Rows are points. Each copy is the shape, with its points in the same order, stretched, turned, moved and blurred by noise. Some copies are also mirrored. Which?
In the rows, zero is written as 128.

Shape:
[[136 119]
 [108 156]
 [163 100]
 [ 71 132]
 [118 121]
 [153 174]
 [145 105]]
Copy 1, 7 rows:
[[134 115]
 [108 161]
 [138  77]
 [133 195]
 [137 136]
 [ 96 120]
 [144  99]]
Copy 1 is: mirrored
Copy 2:
[[136 116]
 [155 171]
 [140  77]
 [ 99 167]
 [122 126]
 [208 165]
 [130  94]]
Copy 2 is: only turned
Copy 3 (7 x 2):
[[148 143]
 [137  88]
 [165 181]
 [106  89]
 [134 133]
 [167  93]
 [150 163]]
Copy 3 is: mirrored

Shape, 6 rows:
[[175  76 141]
 [174 106 121]
 [ 82 124 101]
 [130 169 143]
 [120 128  98]
 [113 155 129]]
Copy 1 (6 x 3):
[[193  94 126]
 [168  93 114]
 [ 82 114 155]
 [132 150 126]
 [113 110 124]
 [119 140 139]]
Copy 1 is: only turned
Copy 2, 6 rows:
[[187 138 174]
 [158 157 160]
 [119 104  70]
 [ 71 119 147]
 [127 137  93]
 [ 89 116 114]]
Copy 2 is: only turned
Copy 3 (6 x 3):
[[ 72 103  67]
 [104 139  94]
 [161 121 159]
 [132 175 164]
 [154 144 143]
 [141 155 166]]
Copy 3 is: mirrored
Copy 4:
[[ 93 105 178]
 [116  92 171]
 [ 90 154  62]
 [158 152 148]
 [116 118  96]
 [131 144 119]]
Copy 4 is: only turned

Shape, 7 rows:
[[118 206  96]
 [127 102 180]
 [167 108  99]
 [124 139 112]
 [148  95 116]
 [126 123 100]
 [128  87  92]]
Copy 1, 7 rows:
[[ 66 144 192]
 [143  94  71]
 [178 164 143]
 [117 156 144]
 [169 157 127]
 [126 172 149]
 [152 202 142]]
Copy 1 is: only turned
Copy 2 (7 x 3):
[[137 124  70]
 [162 164 156]
 [ 89 171 114]
 [120 139 108]
 [103 164 136]
 [111 132 115]
 [ 85 133 132]]
Copy 2 is: mirrored
Copy 3, 7 rows:
[[185  69 115]
 [136 156 112]
 [117 116 165]
 [143 104 125]
 [112 131 142]
 [121 106 125]
 [ 93 110 123]]
Copy 3 is: only turned

Shape, 9 rows:
[[106  91 178 109]
 [152 127 179  97]
 [127 130  96 128]
 [127 144  81 123]
 [109 153 126 136]
 [116 151  75 147]
 [153  98  81  88]
 [148  77 162 142]
 [115 122 173 142]]
Copy 1:
[[172 194 114 122]
 [183 165 157 153]
 [ 97 116 137 141]
 [ 79 107 145 150]
 [ 92 140 161 124]
 [ 60  98 148 129]
 [127 117 105 180]
 [180 136 111 112]
 [148 161 146 104]]
Copy 1 is: only turned
Copy 2, 9 rows:
[[107 176 142 204]
 [162 164 143 168]
 [109 116 135 105]
 [115 112 138  81]
 [114 143 109 105]
 [103 102 115  62]
 [113 110 182 133]
 [125 121 137 196]
 [125 152 105 166]]
Copy 2 is: only turned

Shape (9 x 6):
[[127 139 167 196 118  87]
 [154 149 169 126 122 123]
 [173 135 104  99  88 142]
 [110 129 100  92 135 138]
 [106 158 148 142  72 132]
 [162 147  87 141 119 138]
 [ 88 133 132 145 144 103]
 [ 99 113 108 136  96 178]
 [113  74 170 107 138  70]]
Copy 1, 9 rows:
[[110 162 175 176 115 121]
 [101 139 109 165 117 122]
 [ 99 106 101 125 159 115]
 [153 147 109  99 126 123]
 [ 95 188 137 155 174 147]
 [ 98 121 127 118 128  85]
 [160 174 150 132 108 125]
 [101 170 141  94 147 164]
 [199 117 142 144 104 161]]
Copy 1 is: mirrored
Copy 2 (9 x 6):
[[107 145 127  43 116  94]
 [128 179 157 108 123 132]
 [129 135 175 186 168 112]
 [118 109 112 167 149 155]
 [ 52 140 155 105 151 139]
 [129 133 131 151 191 102]
 [104 114  83  94 113 136]
 [103  85 140 117 183 184]
 [149  98 130 104  39 128]]
Copy 2 is: only turned
Copy 3:
[[144 152 111  88  84 182]
 [135 125 170 109 132 165]
 [120 111 169  81 157 102]
 [116 108 114 141 167 101]
 [151 115 124  75 171 150]
 [113  80 119  84 123 126]
 [125 138  84 134 130 146]
 [180  81  97 132 146  80]
 [137 241 150 159 107 106]]
Copy 3 is: mirrored
Copy 4:
[[146 121 164 130 107  60]
 [118 136 135 159 134  82]
 [105 146  77 147  99 124]
 [110 143 126 138 121 168]
 [ 84 158 122 146  71  79]
 [114 115  95 112 109 118]
 [126 127 169 127 111 134]
 [ 81 180 109 114 105 120]
 [182 152 179 168 120 155]]
Copy 4 is: mirrored

Shape (11 x 6):
[[119 125 144 139 172 127]
 [136 110 140 114 164 148]
 [ 94  95 146 176 196 145]
 [105 138 114 119 140 130]
 [166  83 143  93  63 134]
 [155 106 200 103 139 133]
 [134 113 117 122 153  94]
 [162  96 136 114 182 120]
 [124  78 148 116 140 143]
 [183 134 145 107 112 140]
 [ 91 124 147 181 144 149]]
Copy 1 (11 x 6):
[[107 128 143 153 111 137]
 [124 130 132 176  97 131]
 [108 115 169 134  68 153]
 [122 125 108 138 135 158]
 [191 117  85 167 111  89]
 [143 141 170 190 104  76]
 [108  90 109 156 128 132]
 [102 104 129 194  87 110]
 [156 118 139 169  86 124]
 [132 144  97 173 122  89]
 [131 139 150 102  97 144]]
Copy 1 is: only turned
Copy 2, 11 rows:
[[ 84 109 153 117 126 138]
 [ 82 122 128  93 135 144]
 [111  57 179 118 142 132]
 [108 135 140 138 168 146]
 [150 155  69  85 102  73]
 [ 52  98  91  71  66  96]
 [109 162 174 112 142 123]
 [ 82 144 159  73 109 136]
 [112  94 128  81 141  98]
 [ 97 168  80  99  62 141]
 [135  62 133 151 124 132]]
Copy 2 is: only turned

Shape (14 x 8):
[[124 112  85 134  84 111 104  98]
 [118  87 131 121  98 156 111 116]
 [127 118 103 119 127 146 162 153]
 [124 195 130 126 132 144 126  88]
 [101 127 127 134 147 123  59 106]
 [160  94 131 154 178 138 165 106]
 [ 89  71 130 113 179 160 125 132]
 [114 143 126 112 157  75 151 132]
 [122 147  90 140 117 175 163 125]
 [140 149 170 145 116 125  88 134]
 [102 157 138 140  99 131 137  94]
 [127 144 136 144 144  93 156 130]
 [118  42  96 127  96 182 130 118]
 [163 149 124 101 179 141 169 122]]
Copy 1:
[[ 59 177 141 143 119 153 128 111]
 [106 160 118 149 151 142 158 117]
 [132 123 122 126 119 158 164 107]
 [ 91  95 132 130 127  98 116  93]
 [107 161  93 138 129  99 129 108]
 [203 108 144 156 151 137  98  87]
 [182 126  86 181 133 145 152 117]
 [164 108 124 128 105 137 113 143]
 [100 117 143 137 111 141 157  76]
 [124 149 119  76 158  85 145 109]
 [ 99 118 153 140 126 110 134 117]
 [165 115 146 115 119 119 119 123]
 [109 175 122 184 145 179 170  98]
 [168  79 118 132 143 145 111  99]]
Copy 1 is: only turned
Copy 2:
[[146 157 151 140  60 141 179  95]
 [142 158 146 125 133 107 184 123]
 [146 159 139 121 125 129 118 178]
 [143 173 101 185 142 104  96  84]
 [122  96 137 168  99  65 175 101]
 [161  89 138 173 174 151 141 159]
 [125 118 169 175 158  84 170 192]
 [ 84 108 141 148 107 138  98 164]
 [184 201 114 158 128 124 119 145]
 [126 100  87 101 131  82 145 102]
 [124 184  91 165 123 129 146  97]
 [109 106 101 141 118 144 118 150]
 [171 178 171 134 131 128 212 150]
 [148 125 151 161 183 124  64 156]]
Copy 2 is: only turned
Copy 3:
[[135 161 175 137 168 161 158 127]
 [119 157 144 107 119 124 129  95]
 [114 135 135 154 151  87 110 132]
 [149 142  99 135 173  91 195 167]
 [166 144  98 132 132 154 168  86]
 [165 119 164 116 136  92 106 174]
 [154 132 128 140  94  90 102  64]
 [126 120 135 207 136 122 139 178]
 [134 136 137 123 187  67 145 129]
 [123 131  79 115 134 146 159 143]
 [125 133 140 126 161 109 190 149]
 [128 110 138 168 151 118 144 182]
 [127 164 185  88 126 109  97  66]
 [143 140 114 165 138  68 114 193]]
Copy 3 is: mirrored
Copy 4 (14 x 8):
[[141 145 153 140 200 142 137  89]
 [151 140 111 155 154 160 126  80]
 [120  81 159 110  94 172 155  96]
 [ 81 143 158 140 168 152 101 204]
 [ 98 220 111 187 167 120 128 114]
 [ 86  87 109 115  90  93 107 123]
 [106 134  92 193  90 140 183  73]
 [116 108 164 146 124  83 177 149]
 [ 84  95 180 113 117 200 124 117]
 [128 188 128 138 129 121  71 142]
 [118 135 172 172 174 143 101 155]
 [107 113 174 134 111  91 126 141]
 [149 105 109 150 138 185 152  30]
 [ 90  74 125  83  99 131 155 179]]
Copy 4 is: mirrored

Shape (12 x 8):
[[143 126 103 139 133 200 148 145]
 [143 107 136 141 139 128 135  65]
 [117  75 146 135 142  85  83 160]
 [107  93 122 115 153 122 147 130]
 [152 148 118 128  91 165 161 144]
 [172 115 145  50  82  63 105 129]
 [116  71 140  87 121 170 175 130]
 [156  90 147 154 143 123 148 161]
 [138 101 149 117  92 152 122 148]
 [130 122 136 130 177 112  95 170]
 [167 163 190  88 115 116 147 118]
 [139  74  93  81 171 158 126 139]]
Copy 1, 12 rows:
[[ 74 131 166 169 125 105 143 102]
 [121 127  76 114 138 109  88 144]
 [175  74 169  81 119 109 160 123]
 [149 125 144 134  93  95 144 134]
 [ 91 156 177 163 159 120 126 123]
 [213 112 180 135 142 147  99 140]
 [141 165 171 153  86  58 120 125]
 [103 132 158  75 108 114 138 142]
 [135 128 174 127 138  93 129 117]
 [132  88 153 102 111 149 173 108]
 [142 187 118 100 139 167 114 118]
 [139  96 168 177  75  85 128 114]]
Copy 1 is: mirrored
Copy 2 (12 x 8):
[[133 103 111 135 105 146  43 122]
 [124 133 172 179  96 148 112 161]
 [ 76 151 100 131 147 121 212  97]
 [ 91 164 126 116 121 135 128 143]
 [152  73 113 131 144 122  80 139]
 [142  92 132 101 150  94 248 134]
 [ 93 108 160 101 147 159  95 122]
 [ 65 118 101 139 147 117 121 122]
 [122  88 132 132 145 139 126  97]
 [102 158  92 118 113  92 160 110]
 [130  74 153 127 149  76 149 131]
 [ 96 154 129  90  78 152 106 137]]
Copy 2 is: mirrored

Shape:
[[135 162 148 129 156 130 146 125  72]
 [ 99  68 107 125 113 134 141 130 164]
 [121  91 127 166 126 152  84 115 165]
 [136 156 150 148 143 149 129 127 145]
 [134 135 132 156 112  98 155 163  87]
 [119 117 121 115 181 124 107 169  94]
 [172 157 171 182 153 160 158 110 120]
 [122  87 125 111 133 127  91 152 166]
 [139 111 180 161 117  73 127 148 112]
 [123 137 139 118 119 146 114 111  86]
 [188 135 177 153 177 167 137  90 125]
 [ 97  78 180 106 142  94 123 139 130]
 [ 96 116 154 123 132  96  94 107 152]
 [148 117 109 132 179  78  92 135 116]
 [147 135 125 111 119 104  93 142 135]]
Copy 1 (15 x 9):
[[134 159  80 138 153  83 173 124 119]
 [ 97  75 155 123 135 135  83 110 173]
 [ 84  88 142  97 110 188  71 133 105]
 [124 130 158 100 145 130 140 129  92]
 [144 158 113 129 106  59 116 157 175]
 [115 114  75 181 151 111 118 162 116]
 [148 152 119  68 152 149 182 131 115]
 [118  89 142 152 141 157  68 135 110]
 [198 128 116 121  88  86 101 145 157]
 [109 147  82 127 142 115 116 105 107]
 [157 134  90  90 176 205 188 114  94]
 [189  63 118 142 134 112  89 101 128]
 [155  82 146 131  95 124 103 102  95]
 [139 120  86 197  96 139 142 164 126]
 [135 141 137 172 111 119  95 134 109]]
Copy 1 is: only turned
Copy 2, 15 rows:
[[150 132 141 150  97 144 129 209 161]
 [ 96 144  96 145 157  76 171  54  76]
 [ 62 131 111 109 151  78 129  73 137]
 [109 138 124 100  95 122  82 153 125]
 [188 186 163 180  88 128 138 156 114]
 [118 113 124 200 134 145 124 145 166]
 [113 182 101 106  66 105  89 208 138]
 [ 81 111 115 142 137 132 135  62 125]
 [128 190 194 161  85 159 140 115 145]
 [120  93 159 138 102 118 157 156 160]
 [ 64 147  78 105  80 130  96 195 177]
 [ 58 129 179 174 127 149 171  98 128]
 [ 84 109 160 100 136 151 145  86 142]
 [142 128 117 137 147 177 146 118 205]
 [141 107 147 115  98 172 128  85 152]]
Copy 2 is: mirrored
Copy 3, 15 rows:
[[101 164 127 111 169  95 135 133 129]
 [122  78 168 145 111 158  88 110 161]
 [110 119 167 109  88 161 120  85 154]
 [130 153 128 113 143 146 154 122 137]
 [139 105 169  94 157  86 110 118 121]
 [ 92 103 124 107 145  74 148 122 157]
 [126 169 109  89 158 148 150 115 111]
 [110  79 163 128 109 148 148 133 166]
 [143  95 186  54 161 121 125 145 146]
 [ 85 151 163 147 146 106 132 121 130]
 [102 181  88  87 137 174 165 142 106]
 [116  84 161 102 169 132 121 155 175]
 [116 129 157  99 117 149 121 140 188]
 [117 122 114  50  76 113 135 163 172]
 [122 122 166 117 106 122 157 159 148]]
Copy 3 is: mirrored

Shape (16 x 11):
[[148 122 148 171  85 107 124 102 157 113 117]
 [119 144 138 166 157 135 136 133  78 115 125]
 [ 95 107 111 138 157 112 187 109 158 147 115]
 [149 146 130 148 157  92 102 112 148 121 111]
 [121 135 149 158 152 127 131 127 178 150 126]
 [155  90 139 166 137 107  91 139 171 114 131]
 [148 151 142  84 148  93 138 118  50 168 161]
 [119 129 138  94 139 156  95 119 125 131 124]
 [153 154  37 127 150 139 112 236 130 109 112]
 [137 136 120 164 132 229 110 127 145 113 109]
 [154  90  79 130 131 150 128 148 127 118 185]
 [150 128 138 115 135 111 102 182 120 130 128]
 [120 146 119 159 137 125  97 134 136 155 109]
 [143 101 108 142 146 175 176 110 155 132 121]
 [127 134 148 130 151 112 114 124 154 112 177]
 [142 128 149 118 140 162 124 101 174 145 113]]
Copy 1:
[[180  96 141  81 122 134 125  93 141 152 146]
 [128 102  72 141 148 101 165 162 147 120 126]
 [119 124 154 158 123 136  62 181 132 112 149]
 [156 135 155 120 130 133 154 137 168 136  99]
 [158 117 124 147 108 147 100 169 142 133 103]
 [186 142 149  54 122 139 149 146 133 138 107]
 [ 35 125 100 105 148 151 137 109 164 112  93]
 [127 149  98 136 106 161 128 149 123 153 120]
 [113 162 134 152 114 104 173 174  57  72  69]
 [202 111  54 183  86 150 139 205  89 124 174]
 [122 155 115  70  76 144 119 178  83  73 147]
 [107 130 123  88 137 142 159 129 113 129  68]
 [155 154 103 141 135 129 132 131 156 117 100]
 [162 100 126 158  96 173  87 209  88 106 186]
 [106 129 125  90  94 134 134 154 144 142  96]
 [158 113 122 148  94 188  99 173 121 148 140]]
Copy 1 is: only turned
Copy 2 (16 x 11):
[[141 114 120 126  86 144  84 172  88 132 134]
 [150 141 104 114 122 121 123 148 188 158 118]
 [ 70 137 107 165 119 150  91 117 154 143 119]
 [124  91 135 135 105 158  91 169 145 127 133]
 [117 112 116 134 119 185  69 125 146 119 125]
 [139 137 156 145  97 161  73 141 141 107 132]
 [126  85  97 120 100 136 207  93 148 129  93]
 [146 127 142 118 166 130 144 114 132 124 117]
 [111 131 213  97  98 149 129  55 218 154 239]
 [200 163 131 138 161 152  76 145 133 167 155]
 [147 156 122 177  97 149 134  94 136 110 177]
 [133 119 176  92 107 137 138  76 165 130 131]
 [114 130 141  91 121 180 109 145 157 142 154]
 [142 145 108 202 129 148  77 114 126 161 121]
 [145  99 106 152 112 157  99 130 144  78 134]
 [148 107 126 159 147 152  85 124 105 138 102]]
Copy 2 is: mirrored
Copy 3, 16 rows:
[[132 105 137 133 130 200 116 119 164 174 155]
 [ 97 175 123 129 176 139 141 164 119 104 138]
 [145 112 162  92 140 129 161 112 116 129 105]
 [147  86 105 126 134 146 102 132 121  98 165]
 [136 108 157 120 107 149 134 146 126  99 140]
 [138  97 142 127 130 134  96 152 175 117 132]
 [ 95 200  95 155 149  99 127  85  99  77 163]
 [ 97 149 116 116  85  98 108 147  96 113 159]
 [140  82  68 134 126  32 216 185 173  70  87]
 [ 85 148 124  89  82 132 163 184 159 124 150]
 [ 73 135 125 116 147  74 170 120 213 100 100]
 [137 144 111 165 110  93 122 157 135  91 118]
 [123 110 125 124 137 125 143 158 124 103 186]
 [128 142 139  74 102 127 173 117 164 130  98]
 [ 88 120 131 145 124 137 104 127 132  86 119]
 [130 132 136 102  57 141 120 121 122 116 148]]
Copy 3 is: mirrored
Copy 4 (16 x 11):
[[120 136 128 108 116  91 143  76 142 133  70]
 [107  91 122 149 125  78 167 152 112 119  88]
 [172 111 147 115  94 103 183 137 110 146 193]
 [119 128  79 138 124  92 135  82 156 112  97]
 [157 120 136 149  99  88 158  66 134  84 148]
 [ 80 143 121 147  99  92 155  81 161 107 108]
 [149 134 101 116 201 109 118 189 186 125 120]
 [137  86 117  92 153 129 125 112 134  67 133]
 [ 39 125  90 232 125 170  97 129  46 116  88]
 [100  72 148 148 142 114 142  67  22  57 119]
 [ 62 112 136 151 186 157 137 144 119 144 138]
 [ 97 156 112 158 128 130 128 127 146  82  94]
 [115  96 125 141 108  77 116  95 107 109 109]
 [129 125 154 129 143 123 182 119  52 108 184]
 [143 108 111 136 150 121 150  84 197  96 115]
 [163 125 129 113 140 118 150  58 108  60 162]]
Copy 4 is: only turned

Shape:
[[ 92 165  85 155 109  52  83 118 157 182 114]
 [ 78 142  76 127 144  92  94 111 129 120 171]
 [139 115 110 129 132 156 182 157 170 157 153]
 [118 128 141  83 117 110  82 133 139 119 126]
 [132 141 143 179 115 154 168 145 136 134 116]
 [124 130 109 100  89 142  76 113  95 135 142]
 [117 141 110  94  99  94 129 143  93  91 135]
 [130 125  85 160  98 171 167 142 177 106 102]
 [102  98 113  88 131  95  96 105 111 112 112]
 [102 115 139 175 105 165 193 114 171 122 141]
 [159 151 130 161 127 185 189 115 178 136 110]
 [121 157 117 138 150 180 181 126 147 141 106]
 [131 122 102  98  83  95 130  87 104 133 120]
 [147 148 100 146 141  78  89 105 150 127 150]
 [126 185 129 133 110 151 161 115 198 141 132]]
Copy 1:
[[ 36 135  71 102 102 202 162 138  89 114 107]
 [102 116 118 120  60 158 123 105 126 133 133]
 [107 205 101 115  97 120 139 178 173 132  85]
 [140 136 138 129 143 169 108 148 110 143 171]
 [ 93 181 116  94 156 106 149 160 149  93  91]
 [122 110 117 143 166 189  84 135 158 120 142]
 [132 120 116 127 166 137 139  99 150 156 148]
 [151 185 133  86 139 133 187 161 172  96  92]
 [130  94 135 165 112 179 120 128 117 153 127]
 [135 188 130  72 106 103 139 159 172 110  57]
 [120 174 127  76 151 112 167 190 183  82  99]
 [118 158 115 119 144 101 168 170 144  88 119]
 [ 95  89 102 141 158 172 129 128 172 151  98]
 [ 55  98 131  99  93 187 143 132 138 131 140]
 [126 167  95  60 146 132 161 183 159  97 141]]
Copy 1 is: mirrored
Copy 2:
[[165 106 107  61 117  96  55 176 134 121 152]
 [133  91 136  68 155 107 112 146 167 140 112]
 [147 115 148 178 120 126 117 117 157 199 125]
 [127 150 142  90  89 111 129 126 154 133 120]
 [140 136 139 162 146 151 128 110 120 158 172]
 [156 108 192 121 103  80 130 101 154 100 118]
 [157 128 128 104 112 108 193 141 155 137 132]
 [158 142 173 134 151 113 133  91 144 190 175]
 [147 150 143  91 114  91 138 143 129 137  93]
 [125 111 162 164 138 132 134 127 103 203 159]
 [116 150 149 192 161 116 110 112 128 189 175]
 [122 129 136 179 164 102 116  91 126 164 142]
 [179 114 151 142 101  63 141 174 128 133 122]
 [139 140 124  94 142 126 101 194 180 130 133]
 [103 127 122 151 126  91 100 132 146 181 179]]
Copy 2 is: mirrored
Copy 3 (15 x 11):
[[111 125 156  80 136 159 130  59 160 124 120]
 [ 90 103 128 118 188 125  96  97 130  88 146]
 [117 149 149 121 154 138 146 162  64 144 114]
 [129 121 139 159 102 128 124 105 148  98 139]
 [132 134 101 102 116 135 151 135  99 178  87]
 [109  96 147 149 137 149 113 144 181 129 111]
 [153 123 106 111 118  81  98 123 159 133 169]
 [151 136 151 142 167 128 126 118  78 183  82]
 [ 96 111 167 149 115 104  81  98 138 100 126]
 [140 139 127 118 138 110 145 137  79 143  47]
 [151 110 141 117 132 137 176 141  61 181  78]
 [131  98 132 117 136 161 127 151  50 169 100]
 [131 101 167 107 112  89 113 124 171 133 119]
 [104 100 144 109 152 103 157  78 136 112 152]
 [182 109 131 112 131 145 176 123  90 137 103]]
Copy 3 is: only turned
Copy 4, 15 rows:
[[138 112  68 142 186  73 109 103 144 157 109]
 [ 83 166  99 106 172  69 107 120 142 101  93]
 [189 110 189 106 129 131  83 129 127 151 138]
 [147 150  81 149 146 107 135 129 114 101  93]
 [162  78 175 111 125 137 145 144 126 166 158]
 [122 110  79 159 104 106 125 149 141  65  95]
 [105 134 109 164 119  86 155 115 107 121 105]
 [185  94 166  91  94 128 139  82 172 164 163]
 [ 98 144  74 134 117 122 139 116 122 112  58]
 [183  97 180  69  92 126 154 147 145 171 123]
 [215  86 166  81 111 145 113 128 139 193 201]
 [157  72 151  78 127 146 110 113  89 156 161]
 [131 107  78 158  73  96 129 140 138 136  87]
 [133 169  83 123 167  90 100 125 174 158 133]
 [210 109 131  89 140  83 110 118 130 179 178]]
Copy 4 is: only turned
